Every row gives one point. Each copy is the shape, with its points in the same order, turned, moved and blurred by noise. Some copies are also mirrored. Which?

Shape:
[[  2  42]
 [-14 -30]
 [-33  45]
 [ 35 -19]
 [ 11 -17]
 [-33  -9]
 [-20  11]]
Copy 1:
[[-42  23]
 [ 11 -32]
 [-56   1]
 [ 33  20]
 [ 19  -1]
 [-19 -27]
 [-32  -7]]
Copy 1 is: only turned
Copy 2, 7 rows:
[[ 37   4]
 [-37 -14]
 [ 49 -32]
 [-25  42]
 [-30  11]
 [-15 -28]
 [  4 -19]]
Copy 2 is: mirrored
Copy 3 (7 x 2):
[[ 13  39]
 [-42 -12]
 [ 38  12]
 [-44  40]
 [-34  21]
 [-11 -17]
 [ -2   6]]
Copy 3 is: mirrored
Copy 4:
[[ 43   5]
 [-24 -38]
 [ 60 -33]
 [-23  11]
 [-14  -8]
 [  7 -47]
 [ 25 -34]]
Copy 4 is: mirrored

Shape (8 x 2):
[[ 30  20]
 [ -5   1]
 [-39   3]
 [ 27  15]
 [ 36   1]
 [-20  18]
 [ 34 -46]
 [-21 -18]]
Copy 1, 8 rows:
[[ 20  34]
 [ -1   4]
 [-30 -15]
 [ 20  31]
 [ 35  25]
 [-19  10]
 [ 60 -20]
 [ -3 -19]]
Copy 1 is: only turned
Copy 2:
[[ 44  13]
 [ -6  -1]
 [-27  14]
 [ 32   9]
 [ 38  -6]
 [-11  28]
 [ 19 -53]
 [-29  -9]]
Copy 2 is: only turned

Shape, 8 rows:
[[ 46   4 -26]
 [  1 -17  11]
 [-23   3 -10]
 [ -8 -22   4]
 [-23  27  29]
 [-24   6 -10]
 [ 48 -26 -25]
 [-27  21  16]]
Copy 1 (8 x 3):
[[ 54 -16  -3]
 [ -7   2  15]
 [ -2  22 -16]
 [ -4  14  13]
 [-33 -13 -26]
 [ -1  22 -23]
 [ 56  -6  23]
 [-30  -1 -28]]
Copy 1 is: mirrored
Copy 2 (8 x 3):
[[ 35  -8 -46]
 [ -4 -30  -4]
 [-18   4   4]
 [-15 -29  -6]
 [  4  -1  42]
 [-20   4   1]
 [ 21 -34 -60]
 [ -4   1  26]]
Copy 2 is: only turned
Copy 3 (8 x 3):
[[ 55 -23  -5]
 [ -3 -15  20]
 [-12  -6 -17]
 [-14 -25  12]
 [-17  35   2]
 [-15  -6 -20]
 [ 43 -49  11]
 [-19  22  -6]]
Copy 3 is: only turned
Copy 4:
[[  7 -14 -49]
 [  4  -8   4]
 [-15  18  13]
 [ -4 -14  13]
 [ 27  27  26]
 [-13  20   8]
 [ -5 -30 -45]
 [ 16  27  25]]
Copy 4 is: only turned

Shape, 9 rows:
[[  5 -21  -4  51]
 [  4   6 -29  60]
 [-22  26  35 -41]
 [ -5  58  49 -23]
 [ -8 -26 -38 -10]
 [ -7  -9 -43 -21]
 [-33   0 -17  32]
 [ 11  34  27 -52]
 [ -6   2 -43  27]]
Copy 1:
[[-25 -47 -10  26]
 [-15 -36 -40  37]
 [  9  46  37  -6]
 [ 30  46  45  35]
 [ -8 -13 -31 -30]
 [  1   1 -33 -28]
 [-35  -3 -20  19]
 [ 40  34  32 -12]
 [ -6 -18 -47  18]]
Copy 1 is: only turned
Copy 2, 9 rows:
[[ 14 -21  27  49]
 [ 37  -2  34  59]
 [-12  22  -3 -50]
 [-31  53  23 -31]
 [ 39 -17 -25  12]
 [ 48  -3 -24   9]
 [ 37 -12  37  13]
 [-18  44 -23 -29]
 [ 48   3   6  34]]
Copy 2 is: mirrored

Shape:
[[ 10 -28  21 -17]
 [ 27  44  23 -39]
 [ 45 -38 -23 -25]
 [ 20  10  28  -9]
 [ 12  42 -27 -22]
 [-28   5  45  41]
 [ 10  52   7  13]
 [  9 -46 -13  15]
 [ 32 -24 -28  26]]
Copy 1 (9 x 4):
[[-13  -4  27  -4]
 [-59  39 -13 -30]
 [-15 -43   4 -43]
 [-35  21   2   3]
 [-20  33 -46 -33]
 [ -6  21   7  60]
 [-33  40 -44  12]
 [ 15 -31   4   4]
 [  9 -36 -26   0]]
Copy 1 is: mirrored
Copy 2 (9 x 4):
[[-12 -29  35 -11]
 [  7 -56  20  57]
 [ 37 -47  25 -30]
 [ -4 -26  34  28]
 [ 30 -30 -10  45]
 [-49  31  45  27]
 [  2  -5  17  58]
 [  6   4  20 -36]
 [ 35   7  24 -24]]
Copy 2 is: mirrored

Shape, 9 rows:
[[-25 -10 -23  42  -4  21]
 [ 13 -11  28 -22 -29   9]
 [-15  26  -7  -3  32  31]
 [  2  53   4  40 -26  26]
 [ -4  44 -33 -15 -14 -23]
 [ 11  23 -24  16 -18  46]
 [ 12 -22   0  31  42 -10]
 [ -9 -14 -12 -24   2 -15]
 [  5 -23  34   3  33  -7]]
Copy 1:
[[ 18 -39 -13  20  -5  30]
 [ 16  28  10 -37 -27  20]
 [-42   0 -11  20   2  31]
 [ 22  28 -14  55 -21  39]
 [  4  30 -33  18  -2 -26]
 [ -3   0 -25  28 -52  33]
 [ -7 -34  47  13   4  -2]
 [ -3  -2  -8 -24   2 -15]
 [-10  -6  52 -19  13  13]]
Copy 1 is: mirrored
Copy 2:
[[-22  -7 -38  -5 -25  25]
 [ 25 -10  27 -33 -20 -10]
 [ 15   0 -17  -5  28  43]
 [  0  60 -21 -18 -11  16]
 [ 28  14 -31  19  19 -29]
 [ 29  23 -34 -16 -24  30]
 [-17 -19  18  37 -12  36]
 [ 15 -37   0   5   4 -10]
 [ -9 -24  44   6   1  23]]
Copy 2 is: only turned
Copy 3 (9 x 6):
[[-30  23 -27 -22   6 -23]
 [ 30  25  25  11  -3  15]
 [-38 -31   5  -7   1  15]
 [-53  36   5  38  12  -4]
 [-24 -12  25  36 -24 -42]
 [-28  13 -27  29  -7   7]
 [  6 -19 -10 -19  50 -28]
 [ 17 -16  19 -15 -14 -24]
 [ 17 -13  24 -25  43  -1]]
Copy 3 is: mirrored

Shape (13 x 8):
[[ 13   9  20  -9  -8   7 -17   6]
 [ 10  14  16 -19   0  -3   1   0]
 [-13  -2   8   2 -11 -13   8  10]
 [  2   7  17  -9  17   6   2  17]
 [  9 -28  14   1  11   9  -8   0]
 [  9 -20  -4  -5  24   1   9 -18]
 [  6   6  11  -7   3   8  11  -1]
 [ -5  -5  19   8 -14 -11   3  17]
 [ 13  -8   3   8  25 -10  -4  -6]
 [-29   6  13  13   8   8  -6  -6]
 [-34 -24 -60   1  19 -12   6   5]
 [ 13   9   9  14 -15  -6  -9  16]
 [  2   9  -5  15  -1   9   6   8]]
Copy 1, 13 rows:
[[ 22  -2   8  -7 -17  23  -7   7]
 [ 18   5   0 -18 -13   4   0  12]
 [-14  -8   1  -7 -19  -6   1   2]
 [  9  13   1   2  -6   7  18   9]
 [ 21  -5  11  21  -7  -5   1 -18]
 [ 19   5 -11   2  14 -19  -2 -17]
 [  8   3  -5 -14  -3   9   7  -3]
 [ -8  -5   9  -3 -30   2   3  -5]
 [ 13  23  -2   7  -3 -10  -8 -14]
 [-20  -1   4   3  12  15  -8  -2]
 [-24 -16 -53  37  11 -33 -10  -3]
 [  6   8  -4  -3 -37  15  -7  -5]
 [ -5   4 -19   2 -12  17   2 -12]]
Copy 1 is: only turned
Copy 2:
[[  2   8  -2   1  -9   4 -19 -26]
 [  1  -4  11 -14   1  -3 -16 -21]
 [-14  -2  18   6  -8   1  -3   4]
 [  8  -7   0 -10  -4   4 -23   1]
 [  2 -24 -20   5 -20   8  -2  -8]
 [ 10 -37  -9 -10  -3  -4  14  -6]
 [ 10  -5   9 -14  -8   6  -5  -9]
 [-10  -3  15  13 -18   6 -12   2]
 [ 16 -32  -3  10   1  -6  -4  -5]
 [  0   1  -4   9  16  23   2   9]
 [ -7 -15 -13   2  11 -42  39  45]
 [  8   8  13  21 -17  -4 -13 -11]
 [ 20   6   8   5  -8   0   4   5]]
Copy 2 is: only turned

Shape, 11 rows:
[[-11 -17  21   2  -3   0  48  11]
 [ -6 -33  -7  -1   2 -26 -15 -23]
 [  2 -14  20 -45 -26  12  19 -31]
 [-25 -24  34  -1 -12  20  26   6]
 [-34  -9  29 -33 -20  14   6   9]
 [ 21 -24 -29 -28  26  -7 -16 -11]
 [ -1   3  -1  17   7   1 -29 -23]
 [-41   7  34  -2 -27   9  23   4]
 [ -7  -3  10   0  35 -25 -18 -30]
 [-23  11 -12  -9  -6 -11 -11 -13]
 [-13   4  46  -9 -32  -4  13  17]]
Copy 1 (11 x 8):
[[  7  29   0  22   3  13  17  49]
 [ -8 -21 -30  26  -1 -15  -2  -4]
 [  7  19 -53  -9   2  22  37   7]
 [-10  38 -15  25  15  31  16  32]
 [-12  41 -39   6  33  30   0  20]
 [ 24 -29 -21 -13  21 -17   8 -15]
 [-21   0  -3   6  -9   6  -6 -29]
 [-28  57 -24  12   7  20  -6  30]
 [ -1  10  -5  24   7 -20  -1 -38]
 [-27  20 -25 -11   8 -16  -6 -10]
 [  2  59 -23  10  -3  27 -23  22]]
Copy 1 is: mirrored
Copy 2:
[[-22 -25  31  28  15  -9   9  10]
 [ -7  12   7 -13  47  -9 -33 -13]
 [-19 -22   8 -29  35   1  30 -29]
 [-16 -19  39  22   8 -13  15 -17]
 [ -8 -17  30 -11   0 -28  16 -38]
 [ 18   2 -37 -10  31  -2 -18   0]
 [ -3  47   5 -12  14   9 -18  -4]
 [-36  -2  44   1  -2 -20  18 -15]
 [  3  44   1  -9  46 -18  -5   7]
 [-30  16  -5 -19   3 -19 -12  -7]
 [-11 -16  55 -13  -5 -18  18   1]]
Copy 2 is: mirrored
Copy 3:
[[-34 -10  -1 -46  -8  -3  30   4]
 [ -6 -32  -1   5  33  -9  -9 -22]
 [-31  24   3 -33  52  -1 -10  10]
 [-44  -9  22 -34   2  18  14   5]
 [-38  -4  16 -25   9  18  -9  31]
 [ 39 -16   2 -21  33   2 -13 -19]
 [  4   4  18  19  -2  -5 -16 -26]
 [-60   3   0 -15 -13   9  -2  16]
 [  2 -18  11 -12   3 -34 -32 -26]
 [ -8  -3 -13   0   0   2 -28  -4]
 [-44   5  10  -5  -6  -6  12  37]]
Copy 3 is: mirrored
Copy 4, 11 rows:
[[  2 -13  15 -27 -30   4  35  41]
 [ -6 -30 -29  -4 -21 -26  -4   3]
 [ 26   6   8 -41 -37 -24  17 -19]
 [ -8 -19  20 -42 -13   1  34  16]
 [-16   6   3 -60 -12   2  24  -1]
 [ 36 -32 -40  -7  -4   5 -19  -8]
 [-10 -13  -8  15  10 -12   1 -10]
 [-31  20  20 -35 -20  -1  41  12]
 [  7 -15 -36   6  21 -28  16   7]
 [ -8   8 -27  -1  -8   0   7  -5]
 [-16  24  26 -37 -17  -9  11  30]]
Copy 4 is: only turned

Shape (14 x 9):
[[-13  21   4   1  -2 -32  13  17  17]
 [ -7   6 -21   6  -2 -11  31  -9  30]
 [ 23 -29 -12 -30   1   2 -21 -12 -27]
 [-15 -23 -10 -13 -27   2 -10 -22 -37]
 [  4 -28 -21  -9  -5  16 -39 -32 -17]
 [ 23 -20 -18 -17 -28  -4 -27 -43  -5]
 [ -3  19  29  -7  -2   5 -11  18  20]
 [ 29  28  -3 -24  13  14  18  -9  10]
 [ -6  -8  -3  16 -36   8  -8 -17 -26]
 [  6  -7  33  -7 -29  -6 -27  29  -2]
 [-34  34  31   9  10 -31  22  -5  26]
 [ 29 -15   0 -19  25  26   2   4  22]
 [  0   7  23  25   6 -31  29 -12  10]
 [ 26 -38   7 -51  -7  27  -5 -18   9]]
Copy 1:
[[ 23  13 -29   0  11   0 -18  24 -20]
 [ 13  14 -27 -19  11  29  18  18   0]
 [  3 -26  16  20  17  21 -20 -19  36]
 [-16  -4  -1  46  13   3   6 -17  31]
 [-36 -30   3  21  18  24  -8 -24  22]
 [-15 -14 -12   8  11  13  -7 -39  39]
 [  7 -15  -1  -8  -9  -2 -29  16 -33]
 [ 37  -1   5 -16 -12  39 -10 -17  -6]
 [-11 -13  -2  33   9  -8  22 -21   3]
 [  7 -40  -8  19  -1 -35 -26   3 -16]
 [  3  46 -17 -20  -7  -9 -13  28 -35]
 [ 19 -37  22 -25  -1  30  -8  11   3]
 [ 16  28  -3 -23  19 -18   6  14 -15]
 [  4 -38  13  -6 -25  23 -15  -5  48]]
Copy 1 is: mirrored
Copy 2 (14 x 9):
[[-14  22  -9  19   0 -19  12 -23  20]
 [-25 -11 -20   1  -4   4  32 -18   7]
 [ 32  -7  -1 -42 -30  13  -8  11  26]
 [ 36  -1  13 -35 -33  16   0 -25  -6]
 [ 37 -41   5 -31 -41  13   0  -6  19]
 [ 39 -18  -3 -41 -44  14  28 -11  38]
 [ 14   4  23  19  17 -20  11  -4  31]
 [ 17  -2 -23   3  26  20  21   6  34]
 [ 39  -1  17  -5 -40  10  25 -19  -7]
 [ 29  23  45   0 -13 -24   9  -4  29]
 [ -1   6 -19  14  24 -41  17 -43   2]
 [  3 -26   0 -14  10   6  13  36  32]
 [  7  11 -27   8   2 -34  34 -10  -8]
 [ 25 -16  18 -60   5  16  20  20  38]]
Copy 2 is: only turned
